Every row gives one point. The points of each table are mixes of a few directions, plus a little noise. Count the directions of each table, and those that both share. Where both have some left over, give the other angles between the two spaces (their principal angles), to ten degrees, smallest first.

First (5 x 2)
[[-18  -8]
 [  6   3]
 [-52 -23]
 [  5   2]
 [ 60  26]]
Second (7 x 2)
[[ -4   4]
 [-18  19]
 [ 56 -58]
 [-24  25]
 [ -6   7]
 [-26  27]
 [ 22 -23]]
Directions: first 1, second 1, shared 0; angles 70

First (6 x 4)
[[  4   9  19  12]
 [ -3  -9 -27 -41]
 [ -2  -4 -11 -14]
 [ -7 -18 -32  -5]
 [  0   1  14  47]
 [  8  21  36   1]]
Second (7 x 4)
[[-10 -11 -33  34]
 [  2   5   5 -16]
 [  9  19  22 -60]
 [ -3 -10  -4  31]
 [  6   9  18 -28]
 [ -4  -5 -12  15]
 [ -1  -7   4  24]]
Directions: first 2, second 2, shared 1; angles 30

First (8 x 6)
[[-14  -8 -14  -3 -20 -15]
 [  3  14  38  -3  24   0]
 [  3   3  32 -15  30 -17]
 [ 14   2  -6   8   8  21]
 [-10  -8 -31   6 -31   1]
 [-19   7  -7  11 -32   3]
 [  8   9  45 -14  41 -12]
 [ 14 -20 -60   9 -22  19]]
Second (8 x 6)
[[ -4  -4  19  33  -8 -20]
 [  5  19 -21 -11  10  -1]
 [ -9  13 -38 -29  19  13]
 [ -7   2  -9  -2   7   0]
 [  9 -28  19 -36 -13  38]
 [-20   5 -34 -18  21  10]
 [ 20  10  21  25 -14 -21]
 [  6 -16  44  39 -22 -19]]
Directions: first 3, second 3, shared 0; angles 60, 70, 90

First (7 x 9)
[[ 13 -31  -3  -7  13  -5   3   0   8]
 [-53  27 -52  -6 -24   1  21  14 -14]
 [-17   1   6   4  -2  10  -1  28   0]
 [ 29 -30  36 -14  22  -9 -18   1  15]
 [  7   0 -20  15  -5   5  14 -14  -5]
 [ -1  18  19 -12  -2  -8 -15  -4   1]
 [ 24  16  14  18  -3   5  -4 -25  -4]]
Second (10 x 9)
[[  1  -6  18 -22  20  -5  -9   1 -16]
 [ -4  26 -39  45 -47   9  18  -9  31]
 [ -1   6   2  -5  -2  -4  -3  -3   1]
 [  3 -18  13 -18  12  -8  -9  10   7]
 [  4 -18  10  -5  25   9   3   7 -25]
 [  4 -23   5  -5   9  -1  -1  12   8]
 [ -3  22 -46  60 -41  23  28  -8  15]
 [ -2  12   0  -3  -6  -4  -3  -6   2]
 [ -3  15  19 -27  11 -12 -15 -10 -16]
 [  3 -16  18 -21  20  -6  -9   7  -7]]
Directions: first 4, second 3, shared 2; angles 80

First (9 x 12)
[[  6  11   8  -5 -19  -2   8   2  14   1   5   9]
 [ 19  -7 -25   7   6  -8  21   5 -28   8   0 -40]
 [ 11  -6  10  13 -10  -8 -29 -13  -4  25  -3  22]
 [  1   9  -3  -7 -29  10  -6  27  -5 -25  12 -39]
 [ -2 -10   4   8  13   0  -2 -24  -4  12   7  20]
 [-26   0  17  -8   1  21 -10  -8  12 -27  22  13]
 [ 11  -3 -18   3  25 -11  31  -5 -15  14  -4  -9]
 [-21 -12  -7   1   3  10  -1   7  24 -23 -35 -12]
 [  0  18  14 -11   9 -12 -12   9   6  14  -3  37]]
Second (11 x 12)
[[-17  -4 -14  10   0  18 -39  -6 -21 -22  35  11]
 [  8   3   8   2 -13  -4 -18 -10 -12   9  -1 -10]
 [  0   0   1  -6  12  -4  26   3  25  -8 -12  19]
 [ 27   8  21  -4 -20 -14  -6  -6  -9  15  -1 -16]
 [ -3   1   1   1   0  -3   0  -7   5   8 -17   0]
 [ -1  -2  -3   3  -4   3  -8   5 -13   5   7 -14]
 [ -1  -3  -5 -13  28  -2  60  26  39 -22  -2  26]
 [-13  -4  -9   5   2   5  -8  -2  -7   9 -10  -9]
 [ 19   9  22 -10  -3 -22  27 -13  30  15 -39  10]
 [  9   2   5   0  -9  -2  -7   1 -11   5   8 -12]
 [-27 -10 -26  11   7  24 -28   9 -26 -15  32  -5]]
Directions: first 6, second 4, shared 1; angles 30, 40, 40

First (10 x 18)
[[ -6   5  25  -3  -1  11   6 -14   3   3  23  19  -2  18 -28  18 -14   9]
 [ 13   7 -51  10 -14 -19   1  21  11  36   8   8  33 -21  37  15  32  -4]
 [ -7   0  37 -14  11   6   5 -13  -8 -25  14   3 -18  22 -29  -7 -12   5]
 [-13   1  32  -9   3  10   4 -19  -9 -19  22  12  -8  20 -31   3 -10   3]
 [  4  -7  -6   5   4   1  -6   9   1  -2 -33 -20 -11 -11  12 -13  -9  -4]
 [ -8  -7 -19  10  -6   0  -6  -5 -16  -8  -8  -6   8 -18  19 -11  15 -10]
 [-11  -1 -16  -7 -13  -7  -3  20  10   5  -4   6  25  -3   4  10  11 -14]
 [ 24  -1 -10   1  17 -15   0   4  -6  -5  -9 -24 -22 -10  25 -28  10   7]
 [ -3   0 -10 -12  -4 -12  -1  22   9  -1  -6  -2  13   0   5  -1  10 -10]
 [  7   2  18  19   2  24   1 -23   4  18  -6   4 -20   3 -15  15 -34  18]]
Second (9 x 18)
[[-45 -26  -3 -17 -10   0 -19  18 -23 -60 -48 -24  14 -13   3 -35  11 -44]
 [  7   4   0   3   2   0   3  -3   3   9   7   4  -2   2   0   5  -2   7]
 [-27 -15  -2 -10  -6   0 -11  11 -14 -36 -29 -15   8  -8   2 -21   7 -26]
 [ 33  19   2  13   7   0  14 -13  17  44  36  18 -10  10  -2  26  -8  32]
 [ 12   7   1   5   3   0   5  -5   6  17  13   7  -4   4  -1  10  -3  12]
 [  9   5   1   4   2   0   4  -4   5  12  10   5  -3   3  -1   7  -2   9]
 [ 21  12   1   8   5   0   9  -8  11  28  22  11  -6   6  -1  16  -5  20]
 [-19 -11  -1  -7  -4   0  -8   8 -10 -25 -20 -10   6  -6   1 -15   5 -19]
 [  9   5   1   3   2   0   4  -3   4  11   9   5  -3   2  -1   7  -2   8]]
Directions: first 5, second 1, shared 1

First (8 x 24)
[[  4  -3  -4   0 -10  19   6 -26 -17  -4   5  -2 -20   5  13  16 -15  15
    0   8   1   1   6  17]
 [-10 -17   9 -17  -8 -16  17  -6  -3   6  -1   7   9  10  -2 -11   8  11
    1  -7  -6   7  26   0]
 [ -9  13 -23  21  22  -5   6  -1  21  18 -15   3  20  -9  22   5  10  -2
   -4  -4  -3   9 -20 -15]
 [ -8  -7  -9  -4 -36  -5  -3 -13  -2   1  21  -3  -3 -10  16  22  -3   9
   13   9   5   0  -1   3]
 [  3 -12  -5  13  -7  -2   9   5   6  -2  10  -1  20   1  -3 -14   5  -8
    5  -3  -7   2 -13  -2]
 [-13   9  -3  -4  11 -17  -6   3   9  17  -9   3   4 -22  10  11   6   5
    1  -2   3   1   1 -20]
 [ 30  19  32 -16   8  30 -34  40  -9 -51 -10 -10 -36  57 -53 -28  -9 -32
  -21  -1  14 -18   9  39]
 [  1  -3   3   7  19  -5   5  -3  -6  15   0   3   7 -33   0  -2  -4   3
    5  -2  -6  -2  -7 -22]]
Second (9 x 24)
[[-10  -3  -3 -10 -34 -19 -12  17  18  -6  12  -3  12  10  -1   1  14  -9
    6   0   7   0   0   2]
 [-17 -11  -4 -18 -59 -32 -16  29  30 -11  24  -5  22  21  -4  -3  24 -15
   12   0  10   1   1   4]
 [  9  15   0  12  42  21   4 -17 -17   8 -19   2 -19 -17   6   9 -16   9
   -9   2  -2  -2  -3  -5]
 [  9   0   3   9  27  16  12 -16 -17   5  -9   3  -7  -8   0  -3 -12   8
   -5  -1  -8   0   1  -1]
 [ -9 -38   5 -15 -60 -26  11  18  14 -15  33  -1  35  28 -16 -28  22 -10
   15  -6  -6   4  10   9]
 [  4  -5   3   2   8   6   9  -7  -8   1  -1   1   0   0  -2  -6  -3   3
   -1  -1  -5   1   1   1]
 [  1 -14   5  -1  -9  -2  10  -1  -3  -3   8   1  10   7  -6 -13   2   0
    3  -2  -6   1   4   3]
 [  4  33  -6  10  43  18 -14 -10  -6  11 -24   0 -28 -21  14  25 -14   5
  -12   5   7  -4  -9  -8]
 [  7  23  -2  11  43  20  -5 -14 -12  10 -22   1 -23 -19  10  17 -16   7
  -10   4   2  -3  -6  -6]]
Directions: first 6, second 2, shared 2

First (9 x 32)
[[-24  -9  -8   4  20   8   0 -20  -9   6  -9   0 -27  27  29 -17 -13 -49
    5   5  -6  43   0 -39 -11  -8  30 -18   9  26  12 -19]
 [ -5   4  -1  10  -2  10  13  -7  -7   8  12  -7 -18 -10  13  -7  -6  -3
   -6  12  13   7 -12 -23  -8  -6  -5 -19  -6  13   1 -17]
 [  0   3   2  -2 -25  16 -13  10  -9  -6   7  15  21  17 -16  21  -5  18
  -22  -5   2 -15  -9  -1   6  19  18   1 -11  -9  10  17]
 [ 21   3  14   2  26  -8  24 -13  31  -5 -12  -8  24 -60  26 -21  28  14
   21  12  -6 -26  15  42 -12 -42 -54  -2  36   3  -3  -9]
 [  6  27   5 -33 -24  11 -22   2 -11   5   4   7  12  30 -21  34  -8  26
  -26  -2 -15  -7 -13   1   4  19  26  12 -16  -8 -10  -9]
 [ -4  -9   0  23 -14 -13  -8  24  -9 -10   7   5 -13   2 -18   6   2  12
   -4  -8  12  -7  -1  -1  13  17  -1   9 -20 -19   1  24]
 [  1  -7  -5  -4  -6  21   8  -7   1   6   6   1  23  -3   0  -1  -8  -2
   -4   1   9  -7  -2  -3  -3   2   1 -11   5  10   9   4]
 [ -6  11   9  -2   5 -14 -16   1  -4 -11 -13   8 -18  17   8   9   9  -1
   -7   1 -20  12   0  -1  -1  -4  16   9   0  -6  -1  -8]
 [ 10 -24 -15   1  21 -30  15  11  18   9  -1 -23  -4 -21 -21 -24   1 -15
   42 -14   9   0  21  23  12   2 -31  20   2  -9 -20  15]]
Second (8 x 32)
[[-27  11  24 -26  33  15  35  39  12  27   8 -19 -23  37  38   9  13 -14
  -12   1 -14 -47 -12  -5  -8  35 -30  14   8   2  19  33]
 [ -4   2   3  -4   5   2   5   6   2   4   1  -2  -4   5   6   1   2  -2
   -2   0  -3  -7  -2  -1  -1   5  -5   2   1   1   3   5]
 [ 17  -6 -15  17 -22  -9 -22 -25  -8 -18  -5  12  15 -24 -24  -6  -8   9
    8  -1  10  30   8   3   5 -23  20  -9  -6  -1 -12 -21]
 [  5  -2  -4   5  -6  -3  -7  -7  -3  -5  -1   4   4  -7  -8  -2  -3   3
    3   0   3   9   2   1   1  -7   6  -3  -2  -1  -4  -6]
 [  4  -2  -4   4  -4  -2  -5  -6  -2  -4  -1   3   4  -5  -6  -1  -2   2
    2   0   2   6   2   1   1  -6   4  -2  -1   0  -3  -4]
 [ 20  -8 -18  19 -24 -11 -25 -29  -9 -20  -6  14  17 -27 -28  -7  -9  10
    9   0  10  34   9   4   6 -26  23 -10  -6  -1 -14 -24]
 [-30  12  26 -29  37  15  38  43  14  30   9 -20 -26  41  42  10  14 -16
  -13   1 -15 -50 -14  -5  -9  39 -33  15   9   1  20  36]
 [ 14  -6 -13  14 -17  -8 -18 -20  -6 -14  -4  10  12 -19 -20  -5  -6   7
    6   0   7  24   7   2   4 -19  16  -7  -4  -1 -10 -17]]
Directions: first 6, second 1, shared 0; angles 90

First (10 x 32)
[[ -1  -2   1   0  -5   1   5   1  -1   2  -1  -1   0  -4   3   2   1   4
   -1   1   5   1   1   7   5   1   5  -1   7  -5  -1  -1]
 [  2   4  -1   0  11  -2  -9  -2   3  -3   1   1   0   9  -5  -4  -1  -9
    2  -2  -9  -1  -2 -13  -9  -3 -10   2 -13  10   2   2]
 [  2   5  -2   0  13  -3 -12  -4   3  -4   1   2   0  11  -6  -5  -1 -11
    2  -3 -12  -2  -2 -16 -11  -4 -13   3 -17  13   3   2]
 [  2   5  -1   0  12  -2 -10  -3   3  -4   1   2   0  10  -6  -5  -1 -10
    2  -2 -11  -2  -2 -14 -10  -4 -12   2 -15  11   2   2]
 [ -3  -5   2   0 -15   3  13   4  -4   5  -1  -2   0 -12   7   6   2  13
   -3   3  13   2   2  18  13   5  15  -3  19 -14  -3  -2]
 [  0   1   0   0   3  -1  -2  -1   1  -1   0   0   0   2  -1  -1   0  -2
    0  -1  -2   0   0  -3  -2  -1  -2   1  -3   3   0   0]
 [  2   3  -1   0   9  -2  -8  -3   2  -3   1   1   0   8  -4  -4  -1  -8
    1  -2  -8  -1  -1 -11  -8  -3  -9   2 -12   9   2   2]
 [  3   6  -2   0  17  -4 -15  -5   4  -5   1   2   0  14  -8  -7  -2 -15
    3  -3 -15  -2  -3 -21 -15  -6 -17   4 -22  16   3   3]
 [  1   1   0   0   4  -1  -3  -1   1  -1   0   0   0   3  -2  -1   0  -3
    1  -1  -3   0  -1  -4  -3  -1  -3   1  -4   3   1   1]
 [ -9 -18   6  -1 -47  10  42  14 -12  15  -4  -7  -1 -39  23  18   5  41
   -8   9  42   7   7  58  41  15  47 -10  60 -45  -9  -8]]
Second (11 x 32)
[[  6   1   8  15  -6 -11  -5 -10   6   2   0   1  -7   2   8   2  18  -8
   -1  -1   2  -2  -9  -4   1  -7   4  -4  14  11  -6  -8]
 [-19   6  -7 -14  -6  -4   5  12  -1  -9  -8   7   2  -8  -6  18 -18  12
   12   2 -11  18  -4  13  -9   2  -6   3 -14  -2   0  21]
 [  3  -6  -8 -16  16  21   3  11 -22   5   2  -1  15  -3  -9 -16 -26  12
   -7  -8   5 -11  12   6   7   8   1   2 -19 -25  12  -3]
 [ 24  10  11  20   1  -5  -6 -15 -10   3  -3   6  -1  -2   9  -8  21 -18
    6 -17  -5 -18 -10  -1  13 -15   2 -15  11  -2  -8 -23]
 [ -2 -16  -2  -1   9   7   0   7 -21  14   1   5  13   1   0 -15 -21  27
  -18  -9  16  -5   2   5   1   2  12  -4 -15 -18  11  -1]
 [ 10  -9  -1 -14   9  10   2   2 -12  12  -1  -1   4  -5  -8  -2  -2  -3
   -5  -1  10  -3  -5  15  12   7   7  15  -1  -5  -6 -15]
 [ -2  -2   4  11  -9  -9  -2  -8  22  -2   6  -7 -12   9   6   5  20  -9
   -4  13   4   4   0 -14  -6   0   1   4  18  20  -4   2]
 [  9  11   5  15  -4  -3  -5 -12  15  -9   4  -7  -9   6   7  -2  23 -21
    7   3  -7  -9   5 -18   1  -6  -6  -8  15  11  -3  -6]
 [  8  12   2   6   1   0  -2  -3  -8  -6  -4   5   3  -4   2  -3   0  -6
   11 -12 -12  -8   0   1   3  -9  -6 -14  -3  -9   1  -3]
 [-16   5   0   4 -17 -15   0  -3  32 -12   2  -6 -16   5   4  20  16  -9
    7  19  -6  18  -1 -12 -15   1  -7   5  13  27  -6  17]
 [-22 -12 -13 -27   5  12   8  19  -2   1   1  -3   8  -2 -12   5 -30  23
   -8  11   7  14  10   9  -8  16   1  18 -19  -8  10  19]]
Directions: first 1, second 5, shared 0; angles 60

First (11 x 32)
[[-16  12  -1   8   6  12  -3  13 -11   3 -10  -9  -1   5  11  12  -5   3
    4   5   6  -4  -2  -3  -7  -3   7   5   4   2   0  -6]
 [ 14 -22   1   9 -27 -10  44 -46 -19 -11 -14   3  16  16 -13 -42   8  36
  -24  14 -19  60   1 -13   1  -1  26  -6  41 -36  -8 -22]
 [ -6   8   0 -11  13 -16 -21  12  11   6   4   7 -15  -6   2  21  -7 -21
    3 -17  -3 -29  -7  -4 -18  -1 -15   2 -15  10   2   8]
 [  0   4  -6 -11   7  12 -19  24  10   2  17  -9   3 -11  12  16  -3 -20
   14  -7  14 -27   6  11  12   0 -15   8 -24  19  -2  13]
 [  6 -18  10  35  10  -8   5 -19  28   1 -12  23  -9   4 -34 -27   9  -2
    0  24   3   1   0   2   4  19  -6 -17   9  -6  31 -18]
 [  3  26  15 -24  -3 -34  -2 -10 -25   5  -9  18 -30   1  -5  18   9  20
  -20 -32 -36  18 -17  -8 -32 -13  10 -12  -2  -3  -9  30]
 [  8 -17  -4  12  -5  18  10  -5   9  -5   6  -6  17   0  -4 -20   4   1
    6  19  14   7  11   8  25   7  -1   1   4  -3   4 -10]
 [  7   6  -1 -11   8  15 -21  25  14   2  21  -3   0 -16   5  13   6 -17
   17  -5  15 -27   9  21  23   3 -18   1 -33  25   3  24]
 [  7 -26 -12 -12   3 -27 -10  -9  35  -2  15   5   4  -6  -5  -4 -17 -38
    1 -11   1 -30  -1 -13 -11   7 -26  10  -3  -5  -1 -18]
 [-10  17  -6 -12  -5  25  -1  21 -25  -1   4 -22  11   0  27  17  -2   9
    6  -4   8   3   4   5   8 -12  11  12  -5   7 -17  11]
 [-12  10   3  16  -6  13  18  -5 -27   0 -21  -7   3  14   5  -4   2  28
   -7  13  -3  28  -3  -6  -6  -5  25  -1  23 -12  -2 -11]]
Second (11 x 32)
[[-12  10  -3   7  10   8  -9  13 -15  -4  -3  -3  -2  11  12  14  -4   6
    4   2   2  -1  -2  -6   0 -10   7  12  -3   1 -11  -1]
 [ 17 -15   4 -10 -14 -12  13 -19  21   6   4   4   3 -15 -16 -20   6  -8
   -5  -3  -3   2   2   9   1  14 -10 -17   4  -2  15   1]
 [ 15 -13   4  -9 -12 -10  12 -16  19   5   4   3   2 -13 -14 -17   6  -7
   -5  -3  -3   1   2   8   0  12  -9 -15   4  -1  13   1]
 [ 38 -32  10 -22 -31 -26  29 -41  47  12  10   8   6 -33 -36 -43  14 -17
  -12  -7  -8   4   5  19   1  30 -22 -38  10  -3  34   3]
 [  7  -6   2  -4  -6  -5   6  -8   9   2   2   1   1  -6  -7  -8   3  -3
   -2  -1  -2   1   1   4   0   6  -4  -7   2  -1   6   1]
 [-10   8  -2   6   8   7  -7  10 -12  -3  -2  -2  -2   8   9  11  -4   4
    3   2   2  -1  -1  -5   0  -8   6  10  -3   1  -9  -1]
 [-22  18  -5  13  17  15 -17  24 -27  -7  -5  -4  -4  19  21  25  -8  10
    7   4   4  -2  -3 -11  -1 -17  13  21  -6   2 -19  -2]
 [-41  34 -10  24  33  27 -31  44 -50 -13 -10  -8  -7  35  38  46 -15  19
   12   7   8  -4  -5 -21  -1 -32  23  40 -11   4 -36  -3]
 [-31  25  -8  18  25  20 -23  33 -37 -10  -8  -6  -5  26  29  35 -11  14
    9   5   6  -3  -4 -15  -1 -24  18  30  -8   3 -27  -2]
 [ 12 -10   3  -7  -9  -8   9 -12  14   4   3   2   2 -10 -11 -13   4  -5
   -3  -2  -2   1   1   6   0   9  -7 -11   3  -1  10   1]
 [ 25 -21   6 -15 -21 -17  19 -27  31   8   6   5   4 -22 -24 -29   9 -12
   -8  -4  -5   3   3  13   1  20 -15 -25   6  -2  23   2]]
Directions: first 5, second 1, shared 0; angles 30

First (8 x 32)
[[ 13  21 -12  -9 -12  33 -11  28 -60  -4 -29  -1  15   2 -11 -10  59 -12
  -26  -1   1  23  -3   7  -1 -21   7 -31 -22  23   2 -22]
 [ -9  17  -3  -6  -5   8 -23  27 -24   5 -16  14  28  -7 -13   9  24   0
  -32  -3  -8  13   0  -5  -3 -12  -4   0 -26   8  -1 -19]
 [-16   7   7   0  18   8  -3   7  12  14 -13   8  -8 -17 -13  17  -1   5
   -9   2 -13  10 -17  17   3  -7  -4  26   5  21   5  -1]
 [  1 -19  19  16   5 -28  -3 -27  30 -10  16   5  -6 -10  10  -1 -29   3
   20  -2 -18 -13   4  -8  -6   7  -2  15   2 -19  -2   9]
 [-16  19 -16 -18  -7  14 -11  31 -11  16 -11   6  23   7 -13  11  11   9
  -29  -1  14   5  -1  -5   4   0  -3   0 -11   7  -1 -11]
 [  2 -13   9  11  10 -24  24 -29  21  -3  16  -1  -4   2   7   0 -36  14
   25   6   1 -31   2  20   8  13 -11   6  20  -8  10  -7]
 [ 11 -10  -6   3 -16   4   2 -19  20  -6   3 -21 -21  11   7 -17  -5   0
   22  -5   9 -11  -8 -13  -9  14  20 -15  10 -11  -5  19]
 [ 13 -22   2   0   7 -14  25 -17  10 -11  34  -7 -27  11  27 -10 -22 -17
   29   3  12   4  21 -12   5   4  -2  -2  21 -24  -7  33]]
Second (9 x 32)
[[-12 -11   2  -5   9 -12  47  -1   1  -7  17  -2  -9  25  -5   2 -20  -6
   18   5  28 -14  13  29  17  -6 -23   0  18   6  10  10]
 [-31  -8   5  11   7 -31  35   4  10   1  21   1   9  13  -3 -10 -11 -19
    8   0  12  -3  13  10  13   2 -15   9  -7   1  12  15]
 [ 22  23  13   2 -35  -3  -7  27  15 -17 -23 -11   4  -1 -23  -4  31 -23
  -16 -28 -22  10 -23 -13 -31   5   7  12 -31  -3   4   1]
 [-57 -28  -3  12  21  -5  -1 -22  -5  11   9  10   5   5   1  -8 -14  11
   14  18  18  -9  16  10  24 -12  -1 -14   0  16   1  12]
 [ 43  17 -17  -7   7  21 -17  -4 -12  16  -4  -6  -5 -20  24   3   5  16
   -9   6 -14   9 -10 -10  -3  17  16  -3  21  -9  -7 -21]
 [ 56  24 -19 -10  -6  42 -30  -2 -15  11 -26 -14 -12 -22  13   2  23  19
  -13   0 -18  10 -27  -8 -15  15  28 -12  17   0  -8 -26]
 [ -4  -6   6  -4  -9  13 -21  -3  -2 -10 -15   4  -4   1 -12   7   5   7
   -1  -3  -1  -4  -4  -3  -8 -13   3  -6  -7   5  -7   0]
 [-47 -15   4  15  14 -32  27  -3   8   7  24   5  12  10   1 -12 -15 -13
   10   6  13  -3  18   8  19  -1 -13   5  -8   4  10  17]
 [ 30   3   8 -13  -8   8 -33   4  -1 -12  -4  11   0 -11   4  20  -5   9
  -12  -5 -16   5   3 -22 -17  -7  -3   9  -2 -20 -16  -9]]
Directions: first 6, second 5, shared 2; angles 80, 90, 90

First (8 x 32)
[[  9 -20  -4  13   0   2 -17  -8  -8  -2   9 -12   8 -21  11  14  16  20
   16  14 -12 -11 -25  -7   5 -11   9   7  18  13  22   3]
 [  0  15  -5 -16  10 -10 -16   2   9   6  48  31  26  27 -19  27  15 -21
   11 -28  -7 -39  28  11 -16  11 -16  14 -10 -12 -20   5]
 [-14  -7  -6   1   3   4  24  -4  -2   0 -20   3 -21 -12  -9  -8 -20   3
   -4   3   0  19   2  -4   7   8  11   0 -22  10  -3  23]
 [ -9 -12  -3   0  -7  11  26 -14 -13   4 -31 -13 -11 -15   3 -36  -8   3
  -17  12  20  31  -3 -14  34  -8  19 -10 -15  10  -1   6]
 [ 11   7   8  31  -2  -7 -21  36  12 -34  -6   1  -2   2   6  17 -14  33
   20  21 -35  14 -40   6 -10 -14  32 -14  26 -34  29   6]
 [ -6   4 -21 -35 -18 -16  27   0 -15  23 -14  -5   8 -21   6 -41   0 -25
  -14  -8  35   5  45 -17  20   5 -11 -10 -48  10 -11  -4]
 [  8  13  24   2   2  16 -20 -10   9   2  14  -2   9  39   3   6  15 -10
  -15  -8   7  -9  -7  15 -11  -7 -20   1  37 -11 -12 -37]
 [  0   0   6   3   7   3  -5  -1   9   5   1  -2 -16   1   1  23  -6   0
    2  -8 -10 -10   0   8 -28  14 -22  11  13  16  -1  -3]]
Second (9 x 32)
[[  2 -31  -6   5  -5  11 -20 -27   5  14  28  10  -7   3  -5  -5   2 -19
    3  -1 -18 -21  -5 -19  32   3  31  37 -21  15  -2  15]
 [ 11 -23  19  13 -19  27 -22 -12  10   5 -15 -32 -22  21  11 -25 -21   0
   -8  29  -6   4 -28 -11  15  -8  15  16  24  12  18 -11]
 [  7   3  -9  -7  -7 -14 -14  -2   2   6  30  23  21   2   1  -7  21 -22
   -2 -16  -4 -16  14 -10  21  -3  16   9 -25 -17 -10 -12]
 [ -6  -6   3  -4  -8  11  11  -6   4   6 -15  -7 -17  10  -6 -24 -22 -10
  -11   7   6  11   4  -7  14   4   9   4 -13   6  -5   9]
 [ -7  46   3 -28  -1 -15  19  29   7  -5  -2  18  22  38 -19 -14 -11 -17
  -11 -18  24   6  39  19 -13   4 -22 -30 -16 -40 -26  -6]
 [ -3   6  -1   4   6  -4  17  10  -9  -7 -25 -12  -6 -22   9   8   0  21
    0   5   7  19  -7   7 -17  -2 -14 -19  14   6   8  -4]
 [  9   1   2  21  13  -7  -9   9 -12 -14  -6 -18   6 -36  23  40  26  38
   16   7  -8   0 -28  11 -32 -10 -20 -15  46  10  26 -17]
 [ -8   6 -18   7  15 -23  31   8 -21  -8 -20   4   1 -60  15  19  20  25
    2  -9   7  22   1   2 -13   1 -10 -23  -7  10   5   0]
 [ -5   0   7  -8   5  14 -12  -7  15   5  26  12   2  44 -28   9 -15 -15
    8  -4 -10 -25  10   8  -5  11  -3  20  -1  -2 -13  24]]
Directions: first 6, second 5, shared 3; angles 40, 60
